Each point is reached from the start by the listed moves, each made once or not at all, plus a little noise. Say if it took an odd or an even number of moves. Then give how often each move was made.

Moves:
(1): [0.4 0.5 5.5 5.3]
(2): [-1.9 -0.7 -0.3 -1.4]
Start: [ 0.8 -0.5  1.0  0.3]
Points:
[-0.9 -0.6  6.2  4.4] -> even (1, 1)
[1.4 0.3 6.5 5.3] -> odd (1, 0)
[ 0.8 -0.5  1.1  0.2] -> even (0, 0)
[-1.0 -1.4  0.5 -1.0] -> odd (0, 1)

Moves:
(1): [-1.8 -1.3  1.4 -1.7  0.5 -0.4  1.3 -0.6  3.8]
(2): [ 0.5  0.3  1.3 -0.1  1.0  2.1  2.4 -0.6  0.7]
(3): [-2.8 -0.7  1.3  1.2  0.0 -3.4 -0.1 -0.4  0.4]
(4): [-0.1  2.8  3.0 -0.1  2.3 -2.8 -1.0  2.2 -0.2]
(5): [-1.2  2.1  0.9  0.1  1.8 -0.7  0.8 -0.1  0.7]
(6): [ 0.2  1.8  1.0 -3.2  3.0  1.1  0.3  3.6 -1.8]
Start: [ 1.0  1.9  0.5  0.5  0.9  0.5 -1.1  2.2 -0.1]
Points:
[ 0.0  3.5  6.1 -1.3  4.8 -0.6  1.4  3.3  4.2] -> odd (1, 1, 0, 1, 0, 0)
[-3.2  3.3  2.8  2.0  2.4 -3.6 -0.5  1.8  1.0] -> even (0, 0, 1, 0, 1, 0)
[-1.5  7.0  6.7 -4.6  8.4 -2.3  0.0  7.3  2.4] -> even (1, 0, 0, 1, 1, 1)
[-3.6  2.9  6.4  0.0  3.8 -6.3 -1.2  3.5  4.0] -> odd (1, 0, 1, 1, 0, 0)

Moves:
(1): [-0.1 -0.8  2.3  0.2  1.4 -1.4  0.9  2.3 -1.3  0.8]
(2): [-1.0  1.0 -0.9  0.2 -0.2 -1.3 -1.5  2.8 -0.7  2.8]
(3): [-0.1 -1.4 -1.6  1.6  0.4 -0.3  2.3 -0.6 -0.1  0.5]
(4): [ 1.2 -1.4  0.8  1.3 -4.4  2.1  0.3 -2.4 -1.0 -1.9]
(5): [-1.1  1.3 -1.2  2.0  1.6  0.7  2.6 -1.4  1.0  2.0]
(6): [ 0.9  1.6  0.2 -0.7 -1.2  0.6  1.6  0.4 -0.6 -2.6]
(7): [ 1.6 -0.4 -0.1 -1.0  1.7  0.1  0.0  0.9 -0.5  0.3]
(8): [ 0.0 -2.5  0.5  3.1 -1.1  0.0  1.6 -3.8 -2.9  0.7]
(9): [ 0.6 -0.3 -0.5 -0.1  0.6  1.5 -1.4  0.2  0.4 -2.0]
Start: [ 0.3 -1.5  1.7  1.2  0.1  0.5 -0.4 -2.1 -0.2 -1.1]
Points:
[ 2.0 -0.5  2.6  1.4  4.1  2.1  3.4  0.2 -1.4 -2.7] -> odd (1, 0, 0, 0, 1, 1, 1, 0, 1)
[ 2.8 -3.6  4.5  2.4  1.3 -0.5  3.7 -2.5 -5.3 -1.7] -> even (1, 0, 0, 0, 0, 1, 1, 1, 0)
[ 1.7 -5.8  4.7  5.0 -2.2 -0.2  1.2 -2.2 -6.9  1.6] -> odd (1, 1, 0, 1, 0, 0, 1, 1, 0)
[ 1.9 -3.0  1.8  6.6 -4.4  5.1  4.5 -9.3 -3.0 -5.1] -> odd (0, 0, 0, 1, 1, 1, 0, 1, 1)
[ 1.3 -3.7  4.8  2.7 -2.9  1.3  0.7 -1.8 -2.5 -2.3] -> even (1, 0, 0, 1, 0, 0, 0, 0, 0)
[  0.3  -5.6   0.0   9.3  -3.5   3.1   6.4 -10.1  -3.5   0.4] -> even (0, 0, 1, 1, 1, 0, 0, 1, 0)
[-0.3 -3.8  2.7  6.8  2.3  1.0  3.3 -5.0 -3.3  0.5] -> even (1, 0, 0, 0, 1, 0, 0, 1, 1)

Moves:
(1): [-1.2 -0.4  2.6  0.1  1.2  2.0 -1.2  3.0  1.7 -2.6  0.2  2.8 -0.9  2.0
  0.3]
(2): [ 1.5 -1.0  1.1 -3.5 -0.2 -1.5  3.2  0.3  2.4  2.8  4.6 -1.5  0.7 -1.6
 -1.3]
(3): [-0.2  0.9 -0.6 -0.4  1.7  2.5  1.0 -0.9 -3.9  4.3  1.8  2.2 -0.8  0.2
  1.7]
(4): [ 1.1  2.9 -1.0 -0.7 -2.1 -0.2 -0.8  2.4  0.5  0.7  0.0 -0.7 -1.1  4.7
  1.6]
(5): [-1.3 -0.8 -0.7 -2.6 -1.6 -0.3  2.8  3.0 -1.3 -2.0 -0.1  2.3 -3.5 -0.8
 -3.4]
(6): [-0.5 -0.1 -0.2  0.6 -0.8  1.6 -0.5 -2.0 -0.6  0.2  1.9 -3.4 -1.6  1.7
  1.7]
(7): [ 1.3 -2.8 -2.0 -2.0 -1.1  4.9 -2.1 -0.5 -2.0 -1.8  0.0  1.6  4.6 -0.5
 -0.5]
(8): [-1.4  3.8 -1.2 -2.3 -0.3  1.7  1.8  0.4  2.2 -3.8  0.2 -0.2 -0.6 -2.6
  1.9]
(9): [ 2.7  2.5 -0.7 -2.5 -0.1 -1.8 -3.8  0.2 -1.1 -0.2 -1.0  2.8 -6.2 -4.3
  1.7]
(10): [-0.7  0.6  2.7 -0.6 -0.3 -1.9 -1.4  1.7 -1.2 -1.3 -1.9  0.4  0.3 -1.2
  0.1]
(11): [-4.3  1.9 -0.4  1.7  0.3 -0.2 -2.2  2.5  1.9  1.5  0.6 -2.6  0.2 -1.5
 -3.4]
(12): [-1.3 -1.2 -0.7 -1.8 -0.5 -0.3 -0.1  0.0  0.1 -0.7 -0.2 -1.1 -0.4 -0.2
  0.4]
(13): [ 2.5 -0.9  0.3  2.7  1.4 -0.3  0.6  2.7 -3.4 -2.3  4.1 -1.9 -2.0  1.4
 -2.0]
(14): [-0.7 -0.6 -0.1  0.3 -1.7 -1.1  0.1 -0.1 -0.4 -1.1  1.8  2.2  0.2 -1.2
 -0.3]
Start: [-1.5  0.8  0.2  1.0 -0.1 -2.2 -0.4  0.9 -1.1  1.1  0.8  0.4 -0.5 -4.3
  1.2]
Points:
[ -5.3   5.1  -1.7  -3.1  -2.4   4.9  -8.1   4.6   0.9  -6.9   4.8   3.6
  -5.0 -10.6   2.7] -> odd (1, 0, 0, 0, 0, 1, 1, 1, 1, 0, 1, 0, 0, 1)
[-8.7  2.4  1.2  0.2 -0.6 -3.1 -3.2  4.0 -4.4  3.9  3.1  1.6 -0.8 -8.3
 -0.1] -> odd (0, 0, 1, 0, 0, 0, 0, 0, 0, 1, 1, 1, 0, 1)
[ -0.3   6.0   3.9  -1.5   0.3  -3.6  -4.7   8.7  -3.0 -10.3   4.2   6.7
  -9.5 -10.2   3.0] -> even (1, 0, 0, 0, 0, 0, 0, 1, 1, 1, 0, 0, 1, 1)

Moves:
(1): [-1.1  0.3 -0.6  0.0  1.7  0.3  1.5  1.7 -2.6 -1.4  0.5 -1.0 -1.4  1.0
  0.4  0.7  0.7 -3.2  1.7  0.5  0.8  2.9  2.1 -1.0  0.9]
(2): [ 2.8  0.0 -1.1  0.9  0.6 -0.1 -1.6  1.3  1.1 -1.6  2.1 -3.7 -3.6  2.6
  0.6 -3.9  0.7 -0.4 -0.3 -0.9 -0.4 -2.7  3.0  1.2 -0.9]
(3): [-0.2  0.2  1.2  4.2 -0.5  0.6  2.5 -2.7  0.0 -0.1 -5.1  0.6  1.3 -1.8
 -0.7 -1.0  2.4  0.3  1.3 -3.4  0.7  0.4  1.5  0.7 -2.2]
(4): [-2.1 -0.1 -1.3  2.3  1.2  0.7  1.1  0.2 -0.6  2.5 -0.4 -0.8  0.1  0.6
 -0.6  2.4 -1.4  0.9  1.0  1.4  0.3 -1.4  0.4  1.0 -1.0]
(5): [-0.1 -0.5 -1.9 -0.2  1.7  0.0  0.2 -2.0 -0.4 -1.0  1.2  1.4  0.2  0.0
  1.7  0.2  0.3 -0.5 -1.8  0.6 -0.3 -1.4  0.0  0.4 -0.4]
(6): [-1.5 -1.9  1.1 -1.9 -0.4 -1.3 -1.1  0.1 -0.5  0.2  0.0  1.2  1.8  1.8
 -0.3  0.6  0.0  1.0  0.2 -1.5 -0.8 -0.9  0.0 -0.7  0.5]
(7): [ 1.2  0.1  1.7 -0.5 -0.3 -1.1 -0.6  1.6 -2.1 -2.9  0.4 -0.3  0.7 -2.3
  0.8  3.2  1.0 -0.2 -0.3 -0.9  2.1  3.2  0.5  0.9 -2.0]
(8): [ 4.3  2.7 -0.8 -0.2  0.2  1.7 -0.6  1.9  0.9 -2.1 -1.7  0.4  0.9  3.2
  0.6  4.5 -1.2 -0.1 -1.9 -1.0 -0.9 -3.1 -0.8  0.6  0.2]
(9): [ 0.7 -0.1  0.4 -0.2 -1.1  0.0  1.9 -0.2 -0.4  0.7 -1.0 -2.2 -0.3  1.4
 -1.4 -0.5 -0.3 -1.9 -2.2  0.8 -0.3 -0.6  0.5  0.5 -1.3]
(10): [-1.7  0.7 -0.4 -1.4 -1.3  0.5 -0.2  0.3 -0.6 -0.2 -2.4 -0.7 -0.9  0.9
  1.1  0.2 -0.6  0.4 -0.2 -0.8  1.5  0.8 -0.9  1.7 -1.4]
(11): [-0.8 -0.5  0.6  1.4 -0.1 -1.2 -2.5  0.4  1.8  1.2 -1.0  0.4  0.2 -0.4
 -1.2  0.4  0.5  0.5 -0.5  0.8  0.4  0.7 -1.1 -2.1 -3.5]
(12): [-0.3  0.6  2.3 -0.9 -1.3 -0.6 -0.4 -0.6  1.0  0.6 -1.3 -1.9  1.3 -3.3
 -4.0  2.5 -3.1  0.1  0.9 -1.1  1.1 -2.0  0.3  1.5 -0.3]
(13): [ 0.0 -2.2 -3.4  0.9 -3.9 -0.2 -1.4  2.1  0.1  0.8 -2.5  0.9 -1.9 -2.3
 -2.7 -1.4 -0.5 -1.2  2.3 -0.1 -0.2 -1.2 -0.1  0.7 -1.1]
(14): [ 1.8  0.7  0.9 -0.9  1.4 -0.7 -1.3 -0.6 -1.3 -0.3 -1.9  0.8  1.1 -1.0
  1.1  0.5 -1.0 -0.3  0.2 -1.3 -0.1  0.1  0.4  0.8  1.2]
(15): [ 0.0 -1.1  1.6  0.8  0.6  0.0 -0.9 -2.0  1.7 -0.1  0.4  0.8  0.1  4.8
  0.2 -0.5  0.2 -1.7  1.0  0.9  1.8 -0.1 -0.7  1.0 -2.1]
(16): [ 0.0  2.0  1.5  0.6  0.2  1.6 -0.2 -0.2  0.5 -0.3 -2.0  0.3 -1.5 -0.8
 -0.4  0.9  2.9  0.5  0.0 -0.8 -0.1 -0.2 -0.6  1.5 -0.7]
(17): [ 0.8  1.2  0.3 -0.6 -1.0 -2.6 -0.7  0.2  1.1  0.8  0.7 -0.6  2.0 -1.7
  0.1  2.3  1.3 -1.0  0.9 -1.4  1.5 -3.0 -0.4 -1.7  0.3]
(18): [-0.6 -2.8 -0.1 -1.7 -0.2  0.2  1.3  0.3  2.7  2.3  1.3 -2.3  1.7 -0.6
  0.1  3.8 -0.3 -0.1  0.4 -1.1 -0.8  2.0 -0.9  0.5  1.2]
(19): [-1.9 -1.3 -0.9 -1.9 -0.9 -3.2 -0.6 -0.7  0.8 -2.7 -0.5  0.1 -2.7  3.3
  0.6 -0.5 -0.4  0.6 -2.1  1.0  2.6  1.3 -0.3 -0.1  2.2]
(20): [-0.4 -0.4  0.0  0.6  0.8 -0.1  0.6 -0.7 -1.2  0.4 -1.0 -1.6  2.3  1.3
 -3.0 -0.4  0.2 -1.5  0.0  0.3  0.7  0.0 -1.4  1.6  1.7]
(21): [ 0.5  0.1 -2.3 -2.9  0.7  4.4  0.3 -2.4 -2.7  1.0  3.1  0.9 -4.3  2.3
  1.5  1.9 -1.5  1.1  1.6 -0.4  0.6  0.9 -3.8 -2.5 -2.5]
(22): [ 0.8  1.0 -0.7 -0.2 -0.3 -0.4  0.0  1.8 -0.9  0.9 -0.1  0.9  0.5 -0.1
 -1.0  0.3 -2.4 -0.4 -0.9 -2.0  0.0 -0.1  0.3  1.1  0.4]
(23): [ 0.0 -0.4  0.0  0.4  1.6  1.0  1.6  0.7 -0.2  0.6 -0.5  0.8 -0.5 -0.3
 -0.3 -0.6  0.4  0.3 -0.3  0.8  1.9 -1.6  1.3 -1.6  0.2]
(24): [-1.7  1.2  3.1  2.4 -0.3  0.8 -2.9 -0.2 -0.8  0.8  1.4 -2.8  0.3  1.0
  3.5  2.2  1.9 -1.2 -1.4 -0.2  1.6 -0.8 -0.8 -1.3  1.0]
Start: [-1.5 -2.2 -0.5 -1.7  2.1 -2.7 -1.5 -0.9  3.7 -2.3  1.5 -2.7  1.2 -0.8
  0.5 -0.2 -4.2 -2.3 -1.1 -1.3  0.7  1.4 -1.0 -0.6  0.9]
Points:
[ -8.3  -4.1  -1.4  -2.5   3.0  -5.0   0.8   1.1  -2.4  -2.9   1.0 -11.9
   1.6   6.0   2.7  11.4  -5.6  -9.7  -7.1  -1.7   9.0   7.1  -1.7   4.9
   2.4] -> odd (1, 0, 0, 1, 1, 0, 1, 0, 1, 1, 0, 0, 0, 0, 0, 0, 0, 1, 1, 1, 0, 1, 0, 1)
[ -2.8   2.5  -2.8   5.6   4.1  -5.9  -4.9   0.5   2.3  -4.9  -4.9 -10.2
   0.3   9.3   2.8   6.9  -2.4  -7.7  -5.2  -6.2   9.2  -5.1   0.7   1.5
  -1.9] -> odd (1, 1, 1, 1, 1, 0, 0, 1, 0, 1, 1, 0, 0, 0, 0, 0, 1, 0, 1, 1, 0, 1, 0, 1)
[ 0.3 -3.6 -2.2 -2.2 -0.4  2.2  4.0 -1.7  3.3 -1.8 -9.2 -5.9 -3.3  7.5
 -9.5  9.6 -7.1 -9.7  0.8 -6.2  8.5 -0.1 -3.6  4.1 -2.4] -> even (1, 0, 1, 0, 0, 0, 0, 1, 1, 0, 0, 1, 1, 0, 1, 1, 0, 1, 1, 1, 1, 1, 1, 0)
[-3.7 -6.2  1.7 -0.9 -1.3 -2.6 -3.4 -3.3  4.0 -0.5 -4.0 -7.4  3.9  5.3
 -3.8 18.4 -5.2 -5.1  2.4 -7.6 13.1 -4.7 -6.1  0.2 -2.8] -> odd (0, 0, 1, 1, 0, 1, 1, 1, 0, 0, 0, 1, 1, 0, 1, 0, 1, 1, 1, 1, 1, 0, 1, 1)
[  3.1   0.3   2.2   3.2   8.4   0.0  -3.9  -1.9   1.0  -1.1  -0.3 -10.6
   4.1   4.7   0.3  18.0  -5.8  -9.8   0.6  -9.7  11.5  -4.6  -0.8   0.6
  -6.5] -> even (1, 1, 1, 1, 1, 0, 1, 1, 0, 0, 1, 1, 0, 1, 1, 0, 1, 1, 0, 1, 1, 1, 1, 1)
